Each row of a before or after table is a point. The points were changed in one or more steps. Then noise was added and the rows were shuffled. The steps act on columns, c1 being the first. Write out the steps. A step turns or swaps two columns, mirrors them in a line or flattens them onto one, adds a multiple of one to another, or multiplies or shifts one. Angles are multiples of 10 degrees, from the lower column toward the higher: turns from -170 to 170, lines from 10 to 170 but not 90. Use the fewest steps. Two steps may share a column if one is a turn and the other turns, adds or multiplies; they go together, in the order done. Otherwise the lowest column goes first.
In the rows, 128 means zero.

Before, 14 rows:
[[105  96 122]
 [137 115  76]
 [159 140 151]
 [131 159  64]
 [159 174 115]
 [ 95 111 142]
 [154 162  96]
 [ 89 176  71]
 [ 85  80 117]
 [121 107 129]
 [150  88  74]
 [163  81 140]
 [135  86 133]
 [159 109  93]]
After (14 x 3):
[[113  92 144]
 [ 87 151  72]
 [ 79  85 117]
 [ 96 104 123]
 [164 155  95]
 [ 87 136 131]
 [176  90  71]
 [173 157 114]
 [109 160  97]
 [140 158 151]
 [ 80 161 140]
 [107 120 131]
 [116 140  75]
 [161 131  64]]
Steps: swap c1 and c2

Before, 14 rows:
[[152 137 146 126  89 153]
 [126 100 109 140 192 108]
 [ 81  44  55 119 130 151]
 [115 118 121  94 173 142]
 [186 113 157 137  76 116]
 [175 155 146 160  43 143]
 [114 100 147 145  91 107]
 [206 136 141 125  69 100]
 [149 110 159 123  94 107]
 [136 114 100 142 170 164]
 [173 108 147 117  98 100]
 [118 117 106  88 167 110]
 [160  96 161 125 115 119]
 [112  48 111 103 169 155]]
After:
[[151 149 150 146  92 107]
 [144 133 107  94 165 142]
 [ 52 147 157 126  76 101]
 [127 143 103 141 172 165]
 [141 134 107  86 166 110]
 [115 154 150 124  90 107]
 [109 171 141 127 104 119]
 [ 91 164 147 116  97 100]
 [103 126 148 125  92 153]
 [169 196 106 104 167 155]
 [ 80 161 158 137  75 115]
 [141 154  96 141 184 108]
 [ 75 119 170 160  58 143]
 [201 188 109 119 163 151]]
Steps: turn c1 and c2 by 160 degrees; flatten c3 and c5 onto the line at 120 degrees

Before, 9 rows:
[[138 113 109 134 111 145 141 167 101 103 113]
 [122  63 131 143 104 194 169 149 147  67 118]
 [136 156 145  85 109  73 131 105 151 177 149]
 [115 188  94 146 105 175  91 106 112 177 145]
 [146  98 116 117 167  60 153  96 148 152 164]
 [117 137 106  85 102 138 152 101  73 170 139]
 [ 94 116 143 128 126  60  83  88 139 189 142]
 [146  73  80 101 104 151 129 134 132  94 138]
 [137 161 119 111  71 107 157 127  89 169 212]]
After (9 x 11):
[[137 164 145  86 110  82 126 122 153 180  90]
 [145 118 115 119 165  63 104  85 147 153  88]
 [116 190  93 147 104 138 167 140 111 176 177]
 [118 151 105  84 106 124 104 108  73 171 142]
 [ 94 138 141 128 125  82 176  89 141 190  75]
 [135 156 120 112  72  47 101 146  88 170 150]
 [145  77  81 103 104 129 127 105 132  91 154]
 [138  97 110 136 112 147 116 155 101 100 137]
 [120  61 132 144 106 171  85 113 149  66 180]]
Steps: turn c2 and c8 by 30 degrees; turn c6 and c11 by 60 degrees; multiply c7 by -1
